Every row gives one point. Two turns around zero, p and q, are shown by what they do to some points. Where does a point land after both, in the order given? Backwards means that the second turn is done in reverse. Each puzzle has new turns, and all numbers are rounded.
(in the rows, 128 means zero)

Turn p:
[129 172] -> [105 166]
[114 130] -> [115 122]
[140  82] -> [163  96]
Turn q:
[126 163] -> [144 159]
[105  89] -> [ 88 106]
[175 131] -> [170 107]
[110 155] -> [126 160]
[124 102] -> [111 108]
Where do these land?
q, then p: [119 161] -> [118 161]
q, then p: [140 183] -> [138 183]
q, then p: [115 104] -> [116 103]
q, then p: [137 101] -> [138 101]
p, then q: [129  91] -> [131  91]

Turn p:
[ 95 156 159] -> [122 176 151]
[ 93 129  89] -> [ 88 137  96]
[153 112  93] -> [132  93  98]
[129  99 159] -> [125 111 167]
[148 165 154] -> [169 154 136]
[151 106 115] -> [134  95 121]
Turn q:
[143  94 162] -> [122  94 164]
[142 164 119] -> [142 165 129]
[ 74 127  85] -> [110 125  61]
[160 108 135] -> [151 110 153]
[122 147 140] -> [115 146 134]
Where do these land?
p, then q backwards: [154 147 126] -> [145 127 101]
p, then q backwards: [124 106 113] -> [109 110 135]
p, then q: [174 130 104] -> [173 103 125]
p, then q: [104  97 150] -> [ 86 118 139]
p, then q backwards: [ 59 131 124] -> [ 85 169 164]
p, then q backwards: [153 156 151] -> [166 141 110]

Turn p:
[125 149  87 138] -> [122 166 103 141]
[158 157 149 106] -> [177 130 133 112]
[110 164 111 163] -> [118 178 141 148]
[151  87 155 131] -> [134  76 136 141]
[127  69 153  92] -> [114  61 122 101]
[113 161  93 150] -> [117 179 119 143]
[112 109 148 117] -> [114 106 141 110]
Turn q:
[110 160 157  59] -> [156 183 145  75]
[110 100 152 144] -> [103 105 154 117]
[147 122 140  99] -> [157 124 130 106]
[121 162 112 152] -> [117 153 122 164]
[145 117 102 130] -> [134 112 101 136]
[ 99 123  93 128] -> [ 96 138  97 124]
[165 111 140 184] -> [132  80 147 175]
Where do these land?
p, then q backwards: [158 130 116  76] -> [156 109 102  84]
q, then p: [133 123 157 126] -> [141 107 142 120]
q, then p: [ 91 167 116 155] -> [113 177 161 131]
q, then p backwards: [159 118  89 155] -> [166  93 103 137]
q, then p: [ 99 102 163 128] -> [118 105 149  87]

Turn p:
[134 144 113 106] -> [121 149 113 111]
[154 118 144  97] -> [151 118 111  95]
[154 135 118 141] -> [146 142 113 143]
[ 75 132 204 141] -> [131  98 215 113]
[135  95  87 153] -> [114 112  92 169]
[115 145 101 130] -> [104 151 124 137]
Turn q:
[162 127 161 161] -> [170 110 145 159]
[ 98 122  99 148] -> [ 84 118 129 139]
[138 151 112 106] -> [129 157 105 125]
[125 107  79 127] -> [ 95 110  90 128]
[118 133 189  97] -> [163 145 169  88]
Where do these land?
p, then q: [150  73 135 133] -> [124  78  96 126]
p, then q: [125 106 105  92] -> [ 92 129 108 103]
q, then p: [148 139 119 133] -> [131 140 120 148]
q, then p backwards: [150 144 121 136] -> [147 131 115 146]
p, then q: [138 130 114 136] -> [120 130 123 145]
q, then p backwards: [ 50 152 105 136] -> [ 54 159 100 118]
p, then q backwards: [136 152 197 130] -> [128 126 201 118]

Turn p:
[109 163 113 137 122  98] -> [115 144 117 151 148  91]
[161  88 160  84 119  91] -> [144  58 153  98 118 109]
[119 108 143 151 121 118] -> [110 111 138 150 119 138]
[113 101 124 131 161 169] -> [128 139 132 115 142 185]
[172 154  97 163 151  98] -> [179 129  97 176 136 111]
[126 131 146 137 151 161] -> [139 151 150 127 126 158]
[ 97 152 113  93  71 161] -> [ 83 165 109  79 106 104]
Turn q:
[102 109 142 112 163 134] -> [135  99 139 112 166 133]
[107 102 101 132 107 137] -> [ 94  99 133 141 115 119]
[170 147  85 105 117 158] -> [105 139  94 106  87 167]
[147 176 171  69 123 128] -> [157 167 117  55 127 115]
[ 72 114 123 173 129 136] -> [ 93 116 167 167 158 116]
[131  97 137 154 141 133] -> [143 107 150 153 130 141]
[153 173 163 118 153  93] -> [177 175 106 114 151 123]
[124 137 151 128 102 139] -> [127 143 152 115 114 113]
[146  98  79 161 116  94] -> [121 107  95 190 102 125]
Where do these land?
q, then p: [156  91  83 125 145 111] -> [116 117  78 134 110 168]
q, then p: [ 99 110  97 145 149 137] -> [108 129 135 144 146 172]
q, then p: [155 121 128 120 166 164] -> [142 146 130  90 107 163]
p, then q: [ 94 134 130 171 102 119] -> [ 97 143 153 161 151 107]
p, then q: [108 154 105  91 122 123] -> [129 129  86 114 159 118]
q, then p: [165 177 161 145 132 115] -> [171 169 125 133 111  90]
q, then p: [ 98 120 167 140  74 167] -> [ 97 109 194 126 115  93]
q, then p: [149 118 152  87 134  89] -> [166  92  96 112 127 110]

Turn p:
[175 166 129 114  99 100] -> [176 130 129 154  78 121]
[185 126  94 122 105 136] -> [171 117  93 137 105 163]
[ 92 124 148  83 121 127] -> [110 141 156  83 110 116]
[128 136  96 168 143 166] -> [105 141  88 157 153 152]
[137 133 188 152 155 121] -> [137 135 182 158 161 119]
[ 79 105 131 107 155 109] -> [105 127 136  83 151  91]
[100 105 111 150 117 138] -> [ 91 104 112 124 138 135]
Turn q:
[148 114 104 147 171  92] -> [150 120 115 134 162  76]
[142 115 129 113 174 104] -> [136  95 132 118 163 100]
[142 175 122 101 146 158] -> [125 145 136 105 172 168]
[104  89 162 132  84 111] -> [116 106 141 137  61 118]
[129 175 123 146  91 112] -> [122 187 147 119 114 124]
[157 116 172 173 131 151] -> [181 121 157 165 115 143]
[117 116 108  93 152 129] -> [106 102 105 111 151 127]
[ 75 154 115 152  87 134] -> [ 83 175 124 155  99 137]
[138  99 119  95 116 161] -> [133 101  97 108 116 161]
Where do these land?
p, then q: [131 179 155 129 139  60] -> [155 152 175 117 103  66]
q, then p: [ 95  73 122 177 119 139] -> [107  69  94 169 123 133]
p, then q: [144 115  97  93 123 140] -> [131 133 100  91 133 152]
p, then q: [164 118 120 123 114 158] -> [150 133 108 130 131 168]
p, then q backwards: [106 140 128 162 157 120] -> [103 139 110 145 160 112]
q, then p: [128 148 165 108 151 104] -> [132 130 177 110 148 117]
q, then p: [129 123 109 103  92 175] -> [107 149  95 112 105 170]

Turn p:
[ 98 120 128 113  92 139 128 128] -> [ 85 121 126 142 123 145 137 140]
[141 163 117  96  93 109 103 149] -> [ 96 178 115 105 100 120 129 139]
[130 106 141 158  99 138 107 118] -> [131 108 129 148  96 152 105 141]
[160 132 100 159 112 166 135 131] -> [163 131  86 155 110 138 142 142]
[112 128 142 174 163 117 109 140] -> [157 132 152 148 149 124  82 127]
[130 114  96 136 108  91 162 148] -> [116 115 119 141 119  71 138 153]
[109 123 120 109 140  94 122 122] -> [103 123 134 110 141 105 112 115]
[141 144 132 113 169 164 124 104] -> [156 134 117 110 153 158 142  93]
[121  94 115  96 153 100 153 130] -> [115  94 132  96 157  93 138 130]
[140 143 152 133 110 145 156  97] -> [137 122 142 145 103 144 164 104]
[127 141 166 122 170 146 109 139] -> [152 148 157 108 157 159 118 121]
Turn q:
[132 139 110 123  96 137 135 126] -> [140 148 104 125 109 133 118 133]
[131 142 134 115 181 114 146 123] -> [ 96 136 149 120 168 129 146 143]
[143 146 142 145 107 120 129 119] -> [138 154 136 135 123 118 110 110]
[ 99 128 145 169 134 123 132 120] -> [104 124 143 155 117 133 135  92]
[ 94 116 147 110 100 119 129 174] -> [109  99 136  99  79 121 110 133]
[148  68 145 135 100 114 131 119] -> [167 114 138 131 101  84 156 117]
[130 126 145 127  93 171 127 118] -> [164 137 125 112 103 155 128 105]
[108 140 137 123 138 113 108 114] -> [110 117 122 121 148 123 117 106]
[142 145 138 116 173 142 107 158] -> [123 108 159 121 162 153 110 155]
[132 112  31 131 173 129 133 123] -> [115 118  73 179 160 139 161 188]
[149 144 133 114 114 125 130 113] -> [143 153 123 112 137 120 118 125]
Where do these land?
q, then p: [143 133 126 130 117 160 105 130] -> [154 130 107 114 115 149 128 134]
q, then p: [128 140 162 130 108 139 156 136] -> [108 147 143 126 105 151 149 116]
q, then p backwards: [101 119 117 121 145 165 109 111] -> [125 110 124 114 136 172 130 101]
q, then p backwards: [154 127  99 134 180  82 153 125] -> [ 86 135 110 123 122 120 169 183]
q, then p: [111 147 135 143 124 153 127 109] -> [133 126 111 142 127 154 137 102]
p, then q: [ 97 144 150 129  75 113 155 144] -> [ 90 134 152 135  80 133 118  94]
q, then p: [121 127  97 109 110 157 124 102] -> [136 131  77 127 133 120 149 127]
q, then p: [156  80 139 142 121 102 113 137] -> [145 108 157 114  93  94 116 143]
q, then p: [132 143 129 104 176  97 158 144] -> [108 146 170 128 179 119 128 140]
p, then q: [131 129 135 123 115 147  77 101] -> [159 118  93 119 127 164 120 114]
p, then q: [133 118 119 142 137  94 131 168] -> [112 112 148 128 134  97  96 145]

Turn p:
[169 189 149 152 126 146 134 171 120] -> [136 169 187 160 130  91 150 151 119]
[ 96 111 112 158 154 146 138  66  79] -> [ 92 132  83 160 179 166 123  91 120]
[129 148 102 108 113 131 141 195 123] -> [136 168 131 117  83 121 162 165 127]
[123 118 115  88  90  83 104 116 135] -> [139 114 103 104  76 111 102  99 135]
[116  77 151 134 119  95  98 148 152] -> [123  64 120 109 103 120 115 149 106]
[140 105 157  92  92 140  90 130 154] -> [147 103 161 107  88 145  85 127 120]
[138 154 159 126 117 122 180 171 139] -> [138 135 173 112 119 109 189 132 128]
[124 124  99 165 142 149 137  85 134] -> [127 122 104 165 167 148 123 123 158]
[157 115 119 114 152 130 132  97 115] -> [157 138 110 124 160 133 111 111 116]
[ 88 138 117 144 176 137 126 103 128] -> [ 85 134 105 124 174 135 121 134 149]
Turn q:
[ 97 169 121  96  98 129 170 145 117] -> [101 165 149 100 113 139 183 119 126]
[107 117 108 129 103 110 121 102 135] -> [106 135 114 132 123 112 120  88 132]
[125 108 106 125 110 119 105 103 108] -> [116 120 104 122 115 117 107  98 107]
[163 102 105 164 108 141 113 225 143] -> [138  98  71 164  78 162 151 183 164]
[151 157 179 125 110 114 110 100 162] -> [174 150 160 116 118  96 105 118 162]
[142 109 108  97 136 153 127 138 143] -> [124 111 110 102 140 162 122 131 144]
[155 115 160 101 145 119 171 101 119] -> [149  90 170 100 154 118 145 114 122]
[114 123 185 122 197 109 111 106 110] -> [128 116 171 121 173  83  91 168 104]
[112 186 113 137 150 107 140 118 125] -> [136 180 129 136 158 111 155 130 109]
[163 110 117 137 124 181 124 169 108] -> [144  99 111 131  99 186 127 158 116]
[ 78 112 106 175 127 126 116 103 138] -> [ 90 144 120 184 136 122 102 102 122]
Where do these land?
p, then q: [165 166 147 146 160 111 135 103 118] -> [151 129 133 139 171  77 127 142 111]
q, then p: [ 80 168 135  97  96 154 176  90 116] -> [ 89 149 179 106 152 142 129  61 139]
p, then q: [ 79 173 136 148 103 118 124 175 162] -> [ 82 139 158 142 101 105 157 126 187]
q, then p backwards: [138 155 116 114 113 115 118 177 117] -> [116 123  92 114 130 115 143 174 128]
q, then p backwards: [146 136  71 103 126 133 146 130 152] -> [107 109 100 112 145 129 175 100 119]
q, then p backwards: [131  88 150 139  98 137  83 113 120] -> [127 119 132 117  92 111  70 112 140]
q, then p backwards: [169  79 164  93 177 111  91 123 122] -> [147  90 149 125 171  95  87 122 190]
q, then p: [122 134 141 161 143 127 147 149 124] -> [120 116 141 146 136 121 161 144 115]
p, then q backwards: [134  72  82 102 105 103 132 115 131] -> [190 115  89 127 100 136 100 140 124]
p, then q: [120 135 116 136 176 126 115 129 115] -> [110 148 106 128 152 122 137 157 114]
q, then p: [123 101 149 169 111 174 141 104 131] -> [113  92 160 170 140 154 102 124 113]

Turn p:
[114 106 102 126  83 104 111 117 138] -> [119 134 102 139 101 140  92  94 143]
[105 145 109  96  89 130 164 105 147] -> [111 160 131 114  92 163  94 153 137]
[136 139  84 155 113 114 108 132  96] -> [136 121 103 179 118 140 124 112  97]
[116 132 175 128 191 151  93 132 147] -> [115 132 169 109 193  94 155 116 135]
[148 111 149 162 177 130 152 140 172] -> [146 139 106 105 168 114 179 143 163]
[139 122 148 104 213 120 144 129 146] -> [128 126 128 104 191  85 135 177 142]
[106 174 122 136 135 118 171 114 138] -> [132 184 132 132 117 133 134 167 117]
[163 128 130 129 107 138 115 103 120] -> [118 110 111 107 120 144 131 112  98]
[106  96  96 135  57 142 139 113  80] -> [ 96 102 119 162  47 151 117 113 129]
[136 146 184 122 160 102 119 155 115] -> [169 126 158 108 148  76 135 128 113]
[140 109 108 114  82 160  91 170 108] -> [139  72 149 150 114 169 111  91 133]
Turn q:
[117  97 130  91 153 126  94  80 119] -> [108 107 133 148 118 158 143  72  97]
[149 143 181 136 128 164 161 125 153] -> [166 153 146 128 108 127 164 171 104]
[165 104 155 160 151 159 147 143 152] -> [174 160 153 107 154 141 139 149 100]
[115 152  58  91 160  95 126 135 127] -> [ 79  91 144 114 148 128 138 100 188]
[ 99 111 148 155  96 166 123 146 156] -> [155 128 134 103  95 126  87 155  97]
[130 157 118 130 112 137 127 172  77] -> [125 139  98 112 134  64 125 124 147]
[143 121  94 124 130 104  97  94 129] -> [119 122 112 139 134 167 123  90 152]
[123 157  83 107 128  98  91 102 121] -> [ 98 113 114 141 113 143 126  85 179]
[108 130 130 150  76 141 199 150  91] -> [107 131  77 106 134  91 123 201 109]
[152 101 181 124 112 126 151 151 156] -> [179 118 141 153 143 124 132 168  97]
[108 135 131 140 162  93  92 109 126] -> [100 148 154 159 126 140 108  93 138]
Where do these land?
q, then p: [ 97 103  77 147 169 151  99 102 152] -> [ 64 121 182  94 130 132 109 119 119]
q, then p: [107 139 158 117 110 100 156 171 144] -> [179 119 120 140 132  96 137  98 155]
p, then q: [151 139 149 147 104 123 171 155 117] -> [166 113  91 125 148 120 150 155 136]
p, then q: [145 166 144 128 136  83 132 131 117] -> [133 142 103 150 154 106 146 106 159]
q, then p: [128 153 122  85 104 122 154 127 106] -> [138 138  97 147 107 128 120 143 173]
q, then p: [140 101  98 136 142 150 116  80 171] -> [ 85  96 164 100 127 166 144 141 123]
q, then p: [153 115 164  90 123 111 126 147 116] -> [141 119  81 134 122 100 159 137 125]
q, then p: [136 169 163 120 141 150 143 165 118] -> [183 148 113 108 109 106 114 142 121]
p, then q: [121 164 181 128  82 124 124 140 122] -> [152 129  88 172 102 119 167 132 119]
p, then q: [130  85  57 152 133 147  77 114 132] -> [ 82 154 143  73 120 181  93 117 107]
q, then p: [101  74  95 156 164 147 110  75 114] -> [ 51 121 183 142 124 130 120 139  96]

Turn p:
[101 165 102 122 111 105  97 139 128  49 135] -> [121 193 139  85 142 149 122 104  97  87 158]
[142 149 164 129 137 145 164 116 147 144 132] -> [160 121 148 154 130 120 158 121 138 161 123]
[148  93 135 129 142 163 154 127 137 112 129] -> [138  84 149 143 123 135 144 118 148 107 137]
[154 128 102  94 121 148 105 148 147 164 129] -> [166 118  99 104 125 136 107 153 162 127 111]
[123 124 140 110 139 124 164 172 116 120 147] -> [132 122 150 131 158 129 162 167 122 110 124]
[109  95 160 150 130 102 136 128 134 127 135] -> [ 90 129 137 150 128  92 143 132 136 125 141]
[106 121 141 128 143 152 106 155 120 116 122] -> [118 140 158 137 122 145 108 150 141 110 132]
[113 118 112 129 160 110 106 103 132 148 129] -> [103 121 113 127 150 124  93 120 139 153 137]
[169 158 153 126 134 108 138 127 113 150 141] -> [166 123 128 138 137  95 129 140  96 153 119]
[147 147  61 142  87 130 109 118 119 161 143] -> [141 123  58  90  97 152 118 136 107 145 134]
[ 90  91 151 126 134 118 115  79 115 132 114] -> [ 69 117 151 127 119 109 110 100 141 148 115]
[135 147 114 151  98 130 142 122 128 114  80] -> [133 147 105 149 104 149 141  94 108 112 106]
Turn q:
[139 225 127 138 142 113 141 118 133 133 107] -> [125 188  97 180 174 152 129 118 133 152 121]
[145 113 123 126 145 123 129 110 110 112 192] -> [131 115 145 128 117 126 119  74 122 101 166]
[132 114 146 157 143 138 145 151 120 102 158] -> [128  99 167 154 129 139 120 128 117 119 155]
[125 110 136 128 151 121 145 127 112 144 116] -> [123 109 127 130 127 132 146 121  99 127 109]
[ 95 121 124 134  95 127 118 109 111 125  94] -> [108 144 126 128  99 112 123 151 141 118  88]
[116 116 137 152 130 115  86 118 121 117 117] -> [ 90 120 130 126 127 101  97 132 128 131 119]
[118 135 132 131 140 144 121 126 158 135 218] -> [118 128 152 116 109 150 131  88 144 148 204]
[137 121 126 149 119 170 108 130 129 134  97] -> [141 123 127 122 114 135  88 154 123 151 106]
[129 110 100 142 143 111 138 124 129 114 118] -> [120  97 109 137 132 135 125 124 137 106 118]
[136 112 137  40 107 131 145 125 171 137 118] -> [166 148 131  52 149 132 177 136 146 120 122]
[142 115 125 149 105 107 127 126 121 141 101] -> [135 112 117 143 125  97 128 134 138 137  98]
[121 144 122  90 116 135 132 172 122 140 100] -> [150 151 107 118 134 126 152 177 109 125 132]
Where do these land?
p, then q: [140 101 130 121 133 140  96  93 123 159 110] -> [110 118 110  90 116  94 118 137 150 145 111]
p, then q: [141  89  96 119 104 137 111 157 117 117 135] -> [137 124 135 104 131 125 119 160 146  80 148]
q, then p: [ 89 156 147 111 158 105  99 128 167 183  93] -> [106 129 107 127 171 182 136 163 141 174  86]
p, then q: [159 137 108 139 107 109 176 139 112 121 153] -> [162 106 124 153 113 136 147 115 105  82 124]
p, then q backwards: [146 126  96 129 133 157 103 135  92 120 151] -> [129  98 110 123 152 175 116 150 127 115 132]
q, then p: [113 133 151  88 182 121 127 134 158 149  94] -> [120  99 153 130 170 176 123 150 132 144  90]
q, then p backwards: [140 157 165 132  96 127 149 141 132 105 150] -> [119 148 176 128 156 138 133 145 154 110 136]
p, then q: [129 110 120 156 116 153 168 155 103 129 147] -> [152 100 161 148  97 137 141 155 123 108 136]
q, then p: [119 143 137 148 114 106 140 136 103  96 121] -> [115 156 134 163 127 125 133 122 112 115 154]
q, then p: [161 111  94 146 126 161 111 125 133 116 108] -> [141 121 109 113 108 121  82 128 148  96 130]
q, then p: [104 134 137 102 128 125 117  96 130 130 110] -> [130 154 138 121 144 151 130 113 131 137  98]
q, then p: [131 131 156 155 126  94 142 131 128  98 163] -> [103 131 150 156 131  97 142 116 131 146 167]
p, then q: [ 94 136 127 118 142 128 126  95 166 141 128] -> [113 138 113 107 127 155 143 106 140 168 126]

Turn p:
[ 71 137 150 190  70 145 116 160 108  79 135 131] -> [ 69 139 154 146 131 133  71 148 141  50 155 139]
[134 136  90  96 113 137 115 127 157 152 127 118] -> [145 110 108 118 109  98 106 112 112 161 137 126]
[169 132 113  95 120  85 144 122 134 105 149 103] -> [175 130 134  96 139 107 158 106 116 118 159 108]
[ 75 150 149 189 200 111 159 204 130 169  82 115] -> [129 151 124 201 105 114 134 211 223 130  96 117]
[ 69 148 129 195 141 153 100 141  73  97 135 110] -> [110 155 127 186 157 161  72 172 126  74 123 126]
[176 133 143  96 134 132 142 129 139 146 156 145] -> [127 133 122  96 111 138 171 125 112 163 149 116]
[121 107 132  95 128 141 127 122 131 133 166 125] -> [108 122 118 107 140 122 132 122 102 141 123  94]
[164 126  90 104 141 123 149 126 126 139 121 170] -> [154  91 112 118 104 129 169 135 104 142 127 149]
[143 101 127  93 146 107 106 119 156 109 124 149] -> [135 103 106  86 160 121 147 115 138 142 121 142]
[165 117 120 111 141 153 156  93 167 120 120 121] -> [134 129  94 127 113 129 163  69 124 142 123 129]
[161 134 142 142 138 126 100 142 131 147 110 120] -> [147 136 130 122 121 158 118 132 158 155 139 136]
[159  78 119  99 118 125 144 115 118 152 112 119] -> [150  96 146 103 107 140 143  97 122 142  97 105]
[ 48 171 167 149  84 151 107 107  75  91 108 126] -> [ 83 189 164 143 145 125  64 146 100  71 101 167]
[137 120 122 137 119 101 129  85 146 153 148 140] -> [126 107 156 143 150 119 148 102 114 159 142 135]
Turn q:
[151 144 162  83 133  97 129 157 146  88 143 161] -> [126 154 159  61 119 141 114 144 145 119 156 160]
[149 171 123 139 126 116 125  97 111 152 135 151] -> [146 148  99 102 102 119 141 132 112 154 114 102]
[ 84 105 146 134 114 119 110 139 160 161 128 165] -> [108 127 128 119 156 108 127  69 152 158 130 146]
[103 124 102 142 133 141  95 123 123 163 169 163] -> [108 136 101 138 134  81 114 109 116 172 152 115]
[115 113 107 142 121 131 176 147 149  82 108  91] -> [138 102 161 164 119 124 140 145 168  76 120 137]
[158 120  95 125 116 137 148 104 160 151 129 110] -> [142  95  96 120 134 115 115 128 134  94 115  95]
[109  90 103 112 102 144 175 160  65 120 146 104] -> [ 79  65 142 162  95 124 153 156 105 115 145 151]
[155 161  93  89 121 109 113  89 140 109 111 122] -> [137 149 112  94 122 114  99 167 120 103  79 120]
[131 174 177 140 175 173 108 149 123 166  74 103] -> [129 169 143 141 184 192 173 127 119 148 121  74]
[154 146 131 139 118 131  97 165 133 106 107  91] -> [146 124 147 139 149 165 111 173 152 144 120 122]
[105  86 113 172 155 179  95 112  94 109 139 155] -> [120 159  87 204 137 113 128 123 111 142 166 154]
[108 151 176 103  89 120 160 117 142 167 176 153] -> [ 90 118 133  74  81 134 128  69 137 144 137 105]
[144 119 110  93  83 127  98  87 111 100 136 130] -> [107 130  91 119 100 131  79 152 116 122  98 157]
[144  90 148 167 167  95 154 150 106  86 109 150] -> [183 133 148 142 126 133 169 131 124 116 164 189]
[111 125 135 141 169 100 137 122 156 159 111  69] -> [165 113 174 143 161 127 129  97 107 111 103  93]
Where do these land?
p, then q backwards: [106 132 131 126 138 119 179 119  99 105  98 153] -> [110 127 109 116 136 117 167 107 111 100  82 122]
p, then q: [190 166 166 162 118 136 121 152 115 125 160  95] -> [ 99 137 128 125  86 150  94 137 145 136 162  56]
p, then q: [198 122 159 150 169 122 101 154 148 132 138 101] -> [114 115 108 118 141 125 102 125 144  93 157  46]
q, then p: [ 94 132 135 109 118  89 125 150 102 119 114 130] -> [ 98 134 157 113 114 124 144 149 140 139  97 150]
p, then q: [101 136 154 108 140 138 115 112  72 123 120 174] -> [ 90 156 141 129 150 142 187 152 130 142 132 151]
q, then p: [125 110  55 153 124 136 117 123 148 165 123 113] -> [181  89 135 151 159 132 132 126 175 125 123 111]
p, then q: [ 81 140 172 105 111 138 148 135 114 140  83 178] -> [ 93 147 153 100 139 129 171 114 169 151  93 171]
p, then q backwards: [103 124 138 125 131 135 145 156 126 113 155 161] -> [132 134  99  92 125 157 149 140 111 127 124 134]
p, then q: [116  98  66  89 104 156 126 119 143 117 105 120] -> [139 111  92 136 136 115 102 147  95 123  87 182]
q, then p backwards: [160 155 155 164 166 141 101 130 159 124 162  54] -> [151 122 112 164 123 119 101 140  76 153 157  47]
p, then q: [112  79  86  90 107 130 152  89 135 174 139 122] -> [148  87 117 146 132 153 140  99  71 126  82 163]
p, then q: [170 188 158 131 151 107 114 129 148 120 149 136] -> [118 133 131  86 102 100 140 133 129 135 169  72]
p, then q: [109  82  89 151  87 117 122  96 155 107 118 129] -> [156 149 108 153 129 119  98  90 101 108 127 181]
